Each row is a point. The points of each table are mixes of a few directions, plus a little noise. How many directions does each table use, and how many do they share? Where both have some left over, give the other angles between the two spaces (their principal angles), to ten degrees, smallest first.
In the rows, zero is written as 128.

First:
[[123  91]
 [137 178]
 [133 167]
 [120  77]]
Second, 7 rows:
[[ 80 135]
 [194 118]
 [140 126]
 [102 132]
 [169 122]
 [ 63 138]
 [149 125]]
Directions: first 1, second 1, shared 0; angles 90

First (5 x 4):
[[187  98 133 119]
 [ 71 157 124 134]
 [ 60 164 122 136]
 [132 127 129 127]
 [194  93 134 119]]
Second (5 x 4):
[[112  90 170 180]
 [140 138 119 172]
 [130 140 113  85]
 [155 171  83 128]
 [105 100 154  74]]
Directions: first 1, second 2, shared 0; angles 90

First:
[[173 155  84 124 151 153  99 130  90]
 [104 123  74  87 102 107 113 168 167]
 [122 137  86 102 116 124 112 153 145]
 [136 138  95 114 127 131 112 141 127]
 [125 103 222 179 144 129 168  79 107]
 [ 95  71 184 144 118  94 164 113 145]
 [138 102  57  93 124 106 102 159 128]
 [140 184 108 123 130 160 110 134 126]
 [110  88 237 180 137 117 179  78 119]
 [135 180 133 134 131 159 121 124 126]]
Second, 9 rows:
[[112 156  91  99 104 147  85 148 121]
 [117  75 112 115 122  87 141 142 148]
 [145 131 159 153 147 133 152 109 125]
 [134  33 154 148 150  58 194 121 160]
 [107  82  95 100 110  94 122 153 147]
 [149 182 161 156 146 170 131 102 106]
 [129 247 114 119 112 216  58 126  86]
 [125 112 124 124 127 117 133 132 134]
 [134 131 141 138 136 132 136 121 126]]
Directions: first 3, second 2, shared 1; angles 30

First, 11 rows:
[[152 149 112 100 121 126 153 112 127 118 111 130]
 [146 164 126  84 145 108 145 108 133 142 101 122]
 [118 123 147 175  88 120 141 128 125 115 149 112]
 [106  99 109 157 131 133 103 128  79 113 162  93]
 [101 132 130 149 112 214 116 152 224 169 167 118]
 [142 120 118 129 115 116 140 124 101 101 122 136]
 [143 139 100 101 133 125 138 112 102 115 121 113]
 [132 141 200 151 119  36 144 126 112 128  94 153]
 [137 116 117 130 113 158 136 140 148 117 131 154]
 [125 110 102 102 154 192 105 152 175 144 130 159]
 [105 118 151 129 173  80  89 128  86 145 122 116]]
Second (9 x 12):
[[147 128 129  93 121 120 145 109 131 153 116  92]
 [ 65 129 126 246 153 155  70 192 117  43 170 249]
 [112 128 127 157 134 135 114 144 125 107 138 158]
 [128 128 128 128 128 128 128 128 128 128 128 128]
 [129 128 128 125 127 127 129 127 128 130 127 125]
 [127 128 128 131 129 129 127 129 128 126 129 131]
 [152 128 129  83 118 118 150 104 132 160 112  82]
 [149 128 129  89 119 119 147 107 132 156 114  88]
 [143 128 129 100 122 121 142 113 131 148 119  99]]
Directions: first 5, second 1, shared 0; angles 40

First, 9 rows:
[[126 150 117 109 146 184 136 112 138 165 135  76  66 139 163 166 116 158]
 [126 145 118 115 141 171 132 115 134 155 135  89  80 138 156 157 118 150]
 [125 160 111 101 155 208 138 102 140 179 140  54  38 145 178 183 111 172]
 [130 110 138 143 114  81 123 143 121  98 122 172 180 117  98  96 138 103]
 [126 146 117 113 142 176 134 113 135 158 134  85  75 138 159 160 117 153]
 [132 103 140 147 110  69 121 146 119  89 119 183 194 115  90  87 140  95]
 [132  94 147 155 102  47 117 153 116  75 117 204 218 110  77  72 146  84]
 [127 138 123 120 136 153 131 121 131 144 132 104 101 132 144 144 123 141]
 [130 102 141 149 108  64 120 148 118  86 119 187 199 114  87  85 142  93]]
Second (10 x 18):
[[180 115 118 168 109  87 160 128  79  98 129 147 181 145 116 121 104 183]
 [108 145 126 126 109 111 108 142 127 113 118 140 157 136 138  91 120  94]
 [166  99 136 177 105  70 170 127  89  83 131 150 174 138  92 128 109 193]
 [115 119 120  89 159 175 109 120 161 169 137 127  83 102 127 144 168  76]
 [125  94 127 144 110  95 151 118 123 101 139 157 141 126  91 119 136 127]
 [ 66 146 196  89 189 168  62 156 209 171 103  98  66  74 128 163 174  82]
 [182 153 110 124 147 142 103 149 100 151 114 136 175 128 158 117 126 117]
 [ 86 180  78  80 112 196 109 108 139 163 138  85  77 165 198 109 103  77]
 [116 120 128 109 146 154 123 120 151 149 136 122  92 114 124 146 150 110]
 [137 110 138 177  95  82 182 112 100  80 137 120 135 154 105 141  90 220]]
Directions: first 1, second 5, shared 1

First:
[[121  98 120 147 118 123 131 153 151 139 138 117 109 126 108 127 102 115
  136 125  91 123 152 149 142 106 110  99 144 132 112 131]
 [133 153 135 112 136 133 125 107 107 118 119 138 144 129 144 129 152 140
  120 131 161 131 107 109 116 146 143 153 114 124 142 126]
 [131 140 132 121 131 130 127 119 119 123 123 133 136 129 136 128 138 133
  125 129 142 129 118 118 122 136 135 140 121 127 134 127]
 [140 189 144  91 149 140 123  77  80 105 107 153 169 132 170 130 185 155
  109 136 203 137  77  84  97 171 165 188  94 120 161 121]
 [134 161 136 109 139 134 125 101 104 117 118 140 149 130 150 129 157 143
  118 132 168 132 101 105 112 150 147 160 110 125 146 124]
 [119  79 116 157 113 119 132 168 165 145 145 108  96 125  95 125  84 107
  143 123  69 120 168 162 152  95  98  80 155 134 103 133]
 [138 173 138 101 142 136 124  92  94 112 112 147 158 131 157 129 168 147
  114 134 182 136  92  97 106 158 155 171 103 122 151 124]
 [112  43 107 179 100 112 136 198 192 158 158  93  71 123  72 125  51  91
  153 118  26 116 199 188 171  69  77  45 175 138  83 137]
 [108  28 104 188  95 109 137 209 203 163 162  88  62 122  62 125  39  84
  158 116   7 114 210 198 179  58  68  30 182 141  75 139]
 [136 175 140  99 143 136 124  90  92 111 111 146 158 131 160 129 170 148
  114 134 185 135  90  95 104 161 156 174 103 122 153 123]
 [135 167 138 104 141 135 125  96  99 114 115 143 154 130 154 130 163 145
  117 133 175 134  96 100 109 155 151 166 106 123 148 124]]
Second (8 x 32):
[[176 124 115  85 129 168 147 147 102 181 147 109  94 125 111 148  59 149
  118 141 112 155  83 159  92 150  96 130 163 141 127  84]
 [105 168 175 130  92 133  98  85 139  85 119 122 122 125 168 106 177  98
  124 113 144 102 102  83 127 175 147 144  91 119 111 144]
 [ 99 145 150 148 115 113 108 105 142  89 116 135 143 129 150 112 175 109
  131 117 139 108 137 100 141 135 150 132 100 119 123 152]
 [191 107 112  73 138 185 162 160  95 203 159 101  78 121  95 156  33 157
  114 142 105 162  79 174  88 146  83 132 179 148 126  72]
 [108 197  70 179  97  27  89  95 123  62  56 178 202 164 186 124 195 143
  167 162 124 141 115  93 106 136 155  99  80 100 161 161]
 [147  95 150  97 143 181 150 146 124 169 163 101  87 112  98 135  82 127
  109 116 126 128 125 150 130 128 109 142 156 143 114 104]
 [ 78  89 163 160 152 122 128 131 163 101 140 132 143 114 111 109 175 100
  125  97 148  94 204 117 187  81 156 135 116 126 117 166]
 [118 100  93 152 158  96 140 153 133 133 121 148 159 134 104 136 126 144
  140 135 125 134 179 147 150  74 132 112 137 125 143 139]]
Directions: first 1, second 3, shared 0; angles 50

First, 8 rows:
[[174  98  96 161 102  74 150  99 127 127 126 146 136  87 186  60 128 103
  174 162  53 154 163 147  80 172 146 102 159 160 151  93]
 [168 105  96 188 127  14  87 147  69 135 188 100  96 115 192  65 137 108
  183 168  45 150 185 170 115 182 168 123 159  94 161 136]
 [122 131 153  91 145 173 136 113 131 142 112 121 150 107 120 133 143 128
  109  89 163  99 131  90 145 131 123 133 107 124 153 136]
 [ 97 158 134 120 153 136  77 173 115 125 148 108 110 178  87 187 134 148
  107 105 188 115 104 128 170  91 121 160 115  77 105 174]
 [145 122 111 122 109 147 158 100 164 118  89 163 155 110 134 118 126 121
  138 129 124 140 118 122  96 126 119 115 140 168 121 102]
 [ 67 141 193  99 144 192 147 144 121 135 142  95  99 159  72 178 107 155
   64 125 164 102 101 116 177  96 109 133  82 120 109 136]
 [105 157 138  83 147 193 114 135 156 126  96 139 155 148  82 186 142 143
   99  74 217 103  90  93 153  86 106 153 110 114 112 155]
 [147 111 104 159  97  97 155 113 142 115 122 151 123 119 152  97 111 119
  152 173  72 161 132 158  89 139 131 106 151 166 114  92]]
Second (8 x 32):
[[154 113 152 124  82 107  84 135 117 143  85  63 149  85 114 168 110  58
   90 119 125 126 113 171 129 171  97 121  51  92  81 135]
 [ 93 166 107  82 149 133 143 123 182  90 128 136 143 173 137  90 147 141
  114  91 131 127 140 129 131 132 161 114 210 130 191 169]
 [183 156 198 231 132 119 138 144  64 184 168 140 143  70 134 162 157 113
  162 127 162  98 113 114 216 136 102 158  49 127  21  65]
 [103  67 118 167 124 157 140 116  56 136 147 175  82 155 143 137 122 120
  149 182 100 155 137  72  89  62 112 146 120 146 117  91]
 [100 171  99 103 180 140 131 124 158 101 161 161  89 144 103 101 102 170
  132 123 103 120 113  95  81 136 156 133 157 145 155 130]
 [154  94 119 118 105 113 122 129 148 136 110 107 136 122 128 127 136 158
  146 166 129 138 126 151 117 113 119 112 142 157 175 143]
 [123  70  77  68 106 129 151 127 132 124  71 108 155 116 143 150  81 133
   90 105 158 155 170 199 121 139 136 112 118  66 112 144]
 [117 192 153 134 148 126 119 130 165 110 156 135 128 153 119  93 167 125
  137 113 118 108 107  96 140 135 143 125 176 165 171 146]]
Directions: first 4, second 6, shared 0; angles 60, 70, 80, 90

First (8 x 32):
[[131 135 106 143 132 136 123 162 125 121  99 123 123 137 106 137 118 133
  127 123 140 115 134 143 117 123 126 123 141  99 132 130]
 [119 108 193  83 117 104 144  28 137 149 214 143 141 102 193 101 157 113
  131 142  92 166 110  83 162 143 133 142  88 215 116 123]
 [134 141  87 157 135 143 118 191 122 115  74 118 120 144  87 145 110 138
  126 119 151 104 139 156 107 119 125 119 153  73 136 131]
 [120 111 184  89 118 107 142  42 136 146 202 141 139 105 184 105 153 115
  130 140  97 161 113  89 157 141 132 140  94 203 118 123]
 [127 127 132 125 127 127 129 122 129 129 133 129 129 126 132 126 130 127
  128 129 126 130 127 125 130 129 128 129 125 134 127 128]
 [130 132 115 137 130 133 125 148 126 124 111 125 125 133 115 134 122 131
  127 125 135 120 132 137 121 125 127 125 136 110 130 129]
 [129 129 124 131 129 130 127 135 127 126 122 127 127 130 124 130 126 129
  128 127 131 125 129 131 125 127 128 127 131 122 129 128]
 [134 142  83 159 136 144 117 197 122 114  69 118 119 146  83 147 108 138
  126 119 153 102 140 159 105 118 125 118 155  68 137 132]]
Second (8 x 32):
[[117 103 206  74 114  99 147   7 139 153 232 146 144  97 206  95 163 110
  131 144  84 174 107  74 168 146 134 145  80 233 114 121]
 [132 136 101 146 133 138 122 169 124 119  93 122 123 138 102 139 116 134
  127 122 143 112 135 146 114 122 126 122 144  92 133 130]
 [127 127 131 126 127 127 129 124 128 129 132 128 129 127 130 127 129 127
  128 129 127 130 127 126 130 129 128 129 126 132 128 127]
 [124 119 158 107 123 117 135  82 132 137 168 135 134 116 158 115 141 121
  129 134 111 146 120 107 144 135 130 135 109 168 122 125]
 [134 141  87 156 135 143 118 191 123 115  74 119 120 144  87 145 110 137
  126 119 151 104 139 156 106 118 125 119 153  73 135 131]
 [127 125 137 121 126 125 131 114 129 131 140 130 130 124 137 124 132 126
  128 130 123 133 125 122 133 130 129 130 122 140 127 127]
 [134 143  81 161 136 145 116 201 122 113  65 117 118 147  81 148 107 139
  126 118 155 100 141 161 104 117 125 118 157  65 137 132]
 [129 130 122 132 129 130 127 137 127 126 120 127 127 130 122 131 125 130
  128 126 131 125 129 132 125 127 128 127 132 120 129 129]]
Directions: first 1, second 1, shared 1

First:
[[149 137 130 143 150 136  98 115 112 154 151 122 147  92 147  81 127 155
  137 144 146 130 119 139 110 124 133  68 167 153  94 116]
 [146  93  98  61  93  88 206 145 124 130 161  69 137 115  26 224 120 112
  166  90 160 170 134 123 146  69 121 135  85 190 134 139]
 [150 109 110  93 116 106 163 133 118 142 160  89 142 101  73 164 123 133
  158 111 157 156 128 131 131  88 126 103 119 179 115 129]
 [154 133 125 133 148 131 104 116 109 157 159 112 151  84 134  89 126 156
  145 140 153 138 118 138 110 115 132  62 166 165  90 115]
 [ 97 131 136 136 116 134 135 136 147  99  92 155 103 173 142 147 131 104
  103 126  97 110 136 118 142 153 126 191  99  79 164 138]
 [116 168 160 202 171 173  39 106 126 133 100 188 124 132 240  16 136 152
   91 172 100  82 118 135 103 189 137 103 183  71 113 112]
 [ 95 146 149 163 133 150 101 127 145 102  83 177 104 172 185 104 135 114
   90 141  88  95 132 121 131 175 129 176 124  61 156 132]
 [116 108 117  92  96 107 181 146 142 106 119 114 115 156  75 202 125  99
  133 101 122 141 138 117 150 110 122 182  79 129 159 143]]
Second:
[[ 78 157 160 185 139 164  80 125 153  92  60 204  93 193 220  83 138 110
   70 152  68  76 133 119 130 200 131 197 125  25 167 133]
 [140 121 120 114 125 119 139 128 122 137 145 109 137 112 105 139 126 133
  142 122 143 141 127 130 127 110 127 110 128 154 118 127]
 [132 126 125 124 127 125 132 128 126 131 133 122 130 123 121 131 127 130
  132 126 133 132 128 129 128 122 128 122 128 136 125 128]
 [131 126 126 124 127 126 131 128 126 130 133 122 131 124 122 131 128 129
  132 126 132 132 128 129 127 123 128 123 128 135 126 128]
 [ 78 158 160 186 139 164  80 125 153  90  59 206  93 193 222  83 137 109
   70 153  67  75 134 119 130 202 131 199 126  23 168 133]
 [124 131 131 133 129 131 124 128 130 125 122 135 125 134 136 124 129 127
  123 130 123 123 128 127 129 134 128 135 127 118 131 129]
 [169 104 102  80 119  97 168 131 107 159 185  64 157  74  51 165 120 143
  176 108 179 172 123 136 126  67 125  70 130 215  94 124]
 [171 103 101  78 118  97 169 130 106 159 188  62 159  73  48 167 119 144
  178 107 180 173 123 135 126  64 125  68 130 217  93 123]]
Directions: first 2, second 1, shared 1

First, 9 rows:
[[142  95 177 120  83 123 179 157 119 131 100  96 108 122  99 114 116 158
  108 117 126 135  96 104 100 104 128 108 142  64 188 105]
 [110 136 121 153 130 135 164 154 108 154 129 179 140 130 130 118 127 123
  149 112 135 137 145 112 148 140 129 147 136 138 124 169]
 [159 113 136 119 149 122 115  87 136  85 126  92 101 141 134 123 132 136
   81 145 155 109  74 106 103 100 138 105  97  94 164 104]
 [158 123 143 140 147 118 141  94 120  96 118 122 105 141 131 128 125 146
   87 147 171 112  69  83 126  97 143 124 102 104 182 137]
 [102 120  90  96 135 148  78 140 155 133 157 108 142 125 142 112 145  87
  152 108  80 133 186 192  96 163 110 106 132 136  48  85]
 [ 95 116 105 148 134 153 177 178 108 161 141 187 139 136 136  84 137 101
  153  83 123 143 164 120 118 155 121 127 134 107 102 157]
 [125 146 135 124 111 118 110 128 133 140 121 121 141 114 119 157 120 138
  147 141 112 133 146 147 153 132 125 145 146 165 117 130]
 [151 115 157 128 118 118 147 118 123 111 111 105 109 130 117 129 121 152
   99 138 147 122  84 100 118 101 136 119 121  96 179 120]
 [110 188  89 124 146 118  41  96 149 140 147 141 167 112 144 188 129 111
  176 161 102 127 189 188 191 159 122 171 142 249  47 146]]
Second, 9 rows:
[[182 130 130 158 133 115 127 120 131 115 137 139 128 149 149 124 138 131
  122 143 182 120  87 118 114 137 132 103 132 133 121 162]
 [ 45 131  90 101 178 158 126 108 116 125 134 148 120 117 124 116 125 101
  117 106  80 126 174 115 152 113 131 169  83 121 134 102]
 [163 128 137 143 116 117 128 132 132 126 130 126 131 136 135 129 132 135
  131 137 154 127 107 131 117 136 128 110 142 131 122 144]
 [ 94 123 127 104 101 138 123 159 135 153 127 114 140 110 113 128 125 120
  154 109  77 142 177 164 125 142 115 131 149 130 101  99]
 [221 126 113 179 116 114 111 156 148 133 165 152 153 166 176 105 159 108
  159 133 203 129 101 164  77 188 118  60 167 149  42 185]
 [134 126 146 122 103 121 131 139 131 135 118 111 129 120 116 137 122 141
  133 131 119 133 128 136 128 126 125 126 144 127 136 119]
 [148 131  86 155 166 138 114 126 132 121 163 169 138 156 169  99 152  92
  137 119 166 122 128 136 106 161 126 104 117 139  71 162]
 [115 126 167 106  95 118 141 128 124 132  96  92 118 105  92 154 106 162
  118 138  99 132 123 118 147  96 131 149 136 118 183 100]
 [ 51 132 155  84 143 133 151  85 104 112  82 101  95  93  78 159  93 162
   81 136  73 121 127  71 186  52 145 199  82 104 242  79]]
Directions: first 4, second 3, shared 2; angles 90

First, 10 rows:
[[146 138 161 116  71 126 119 129 132  97 137  72 155 212 115  81 123 184
  116  91 120 183 130 143 158 101 135 162 201 170 145 151]
 [107 146 166  71  64 116 159  95 170  73 119  84 157 171 152 110 158 127
  110 131 129 194 144  26 114 110 128 181 231 180  83 128]
 [117 105 106 147 153 133 127 152 110 135 132 165 112  75 126 136 107 129
  123 111 129 114 134 158 132 147 135 107  88  93 150 136]
 [ 63  86 115 101 117 128 174 147 141  72 122 177 125  28 163 128 115 123
   87  94 133 185 175  55 116 158 142 144 165 103 119 148]
 [143 141 137 130 125 126 117 118 127 137 129 108 131 165 118 124 134 132
  138 138 126 119 116 141 132 116 124 130 130 142 126 124]
 [170 185 143 125 141 121 108  79 146 173 119  83 130 205 119 153 173  84
  171 202 129  72  88 117 105 104 105 124 108 161  85  82]
 [121 108 134 130 105 131 129 151 117 103 134 127 134 129 122 100 106 169
  107  85 126 165 144 149 153 129 142 140 156 129 157 154]
 [123 130 106 137 170 128 130 121 127 158 121 158 109  82 135 166 136  84
  142 164 134  80 119 120 103 142 119 103  72 104 112 104]
 [159 139 127 153 144 131 103 129 113 159 134 114 124 164 107 127 125 136
  146 136 127  97 107 185 139 119 122 112  96 126 144 124]
 [127 103  86 169 192 136 115 156  97 169 130 187  97  49 122 156 103 111
  137 130 131  73 124 185 127 156 128  80  34  70 156 125]]
Second:
[[ 80 145  89 138 171 162  89 155 113 109 112 116 140 110 145 121  53 130
  117 146 125 107 115  98  74 109 119  82 133 166  96 126]
 [159 140 136 120 121 125 121  94 138 124 132 110 137 162  93 122 139 139
  132 145 128 135 135 138 133 111 115 180 151 132 138 116]
 [146 128 113 107 122 126 120  93 105 134 143 115 128 137  91 165 126 149
  141 139 145 132 144 141 143 162 106 161 154 125 125 122]
 [165 143 174 131  90 109 139 118 153 139 129 102 134 197 128  99 178 127
  138 122 118 137 112 144 153  97 140 145 134 139 140 127]
 [103 135 137 154 146 138 125 166 155 112 106 138 134 118 165  79 111 106
  110 126 106 120 109 107  96  77 149  95 105 141 127 130]
 [126 166 181 166 123 132 120 171 188 113  94  97 150 204 178  26 136 101
  112 129  84 123  75 112  95  14 162  93 112 178 128 128]
 [190  88 142  85  70  82 175  63 100 167 173 148 100 119  74 211 216 149
  159 107 164 156 176 181 221 231 113 202 140  58 160 132]
 [113  90 106 123 141 122 153 130 115 129 137 181 108  44 124 161 130 123
  120 115 141 134 159 129 140 176 129 138 107  76 143 133]
 [152 111 121 114 131 118 141  91 135 124 138 151 121  99  86 143 145 133
  127 134 136 142 160 140 143 145 116 194 137  89 153 118]
 [ 59 149 101 149 154 161  92 196 100 126 110 106 136 126 195 119  58 121
  122 125 122  97  86  93  80 118 138   7 112 187  75 144]
 [112 114 106 121 135 131 129 132 105 132 135 142 119  92 130 160 114 131
  129 123 142 125 140 125 129 164 123 113 124 117 119 134]]
Directions: first 3, second 4, shared 1; angles 80, 80

First, 10 rows:
[[136 135 125 135 123 130 122 121 124 133 131 136 130 132 117 129 117 127
  129 129 126 120 131 124 123 127 131 126 131 127 126 128]
 [145 153 117 140 116 136 107  96 108 146 129 139 140 146  86 138  93 133
  125 126 118  93 152 117 124 136 131 128 139 128 130 132]
 [106  97 141 113 145 118 154 166 150 107 124 113 115 107 177 117 171 123
  131 130 138 169 102 142 136 121 124 130 115 130 127 125]
 [150 154 119 140 107 134 102  99 115 146 137 149 137 144  91 133  90 125
  126 125 124  96 143 116 114 127 135 121 137 119 123 126]
 [151 142 113 162 128 139 122 109 106 140 130 140 134 141  89 138 103 137
  136 140 108 102 140 119 126 136 133 139 145 149 136 133]
 [ 87 118 150  63 123 115 127 140 154 117 118 101 126 116 173 119 155 121
  105 100 160 154 129 139 137 125 115 110 102  91 116 125]
 [112 120 127 121 147 130 144 131 122 122 111 103 128 128 131 134 145 144
  125 131 120 132 139 132 149 143 117 143 130 144 141 137]
 [170 147 105 188 126 143 119 103  97 146 136 154 135 147  71 140  90 138
  145 150  97  90 139 114 118 134 139 143 155 160 139 133]
 [ 55  76 163  47 155 106 169 188 175  88 107  72 109  90 232 110 215 124
  111 108 164 206 101 157 156 124 106 122  89 105 123 125]
 [167 136 120 171 108 130 114 129 129 136 155 174 126 130 112 121 100 109
  146 140 125 119 104 121  96 106 149 119 136 127 117 116]]
Second, 11 rows:
[[137 134 129 129 114 126 117 126 132 132 137 142 128 129 128 125 117 118
  128 125 135 125 122 126 116 119 134 118 126 115 120 123]
 [140 136 130 129 109 125 112 124 134 133 142 149 129 130 126 122 112 114
  128 123 139 124 121 125 110 115 136 114 124 110 115 120]
 [112 117 126 127 152 131 149 133 119 120 110 101 127 126 130 136 149 146
  128 135 115 133 138 133 152 145 117 146 132 151 145 138]
 [141 137 130 130 107 126 110 123 135 134 143 151 129 129 126 122 111 112
  129 122 138 124 121 124 108 114 138 112 125 108 113 119]
 [115 118 126 126 150 131 146 132 120 122 113 105 127 128 130 135 147 144
  127 134 117 133 136 132 148 143 119 144 131 148 143 137]
 [147 142 131 131  97 124 101 122 138 136 150 162 129 129 125 119 103 106
  128 119 144 121 116 121  99 107 141 105 123 100 108 116]
 [122 124 127 128 138 130 137 130 125 125 121 116 128 128 129 132 136 136
  129 130 122 130 132 130 137 136 124 136 129 138 135 132]
 [ 61  78 118 120 237 141 221 151  91  98  46   7 125 122 141 160 221 210
  128 161  72 153 172 148 232 205  81 212 144 233 201 174]
 [142 139 130 130 104 125 108 124 135 135 146 154 131 129 126 121 107 110
  129 122 140 122 119 124 104 111 138 110 124 106 112 118]
 [149 144 131 130  93 125 100 120 140 138 154 165 129 129 124 118  99 102
  128 117 146 120 114 121  95 104 142 103 122  96 105 113]
 [143 139 130 130 103 124 107 122 137 135 146 156 129 128 126 121 107 110
  127 121 141 120 119 123 104 112 139 109 124 105 111 118]]
Directions: first 3, second 1, shared 1
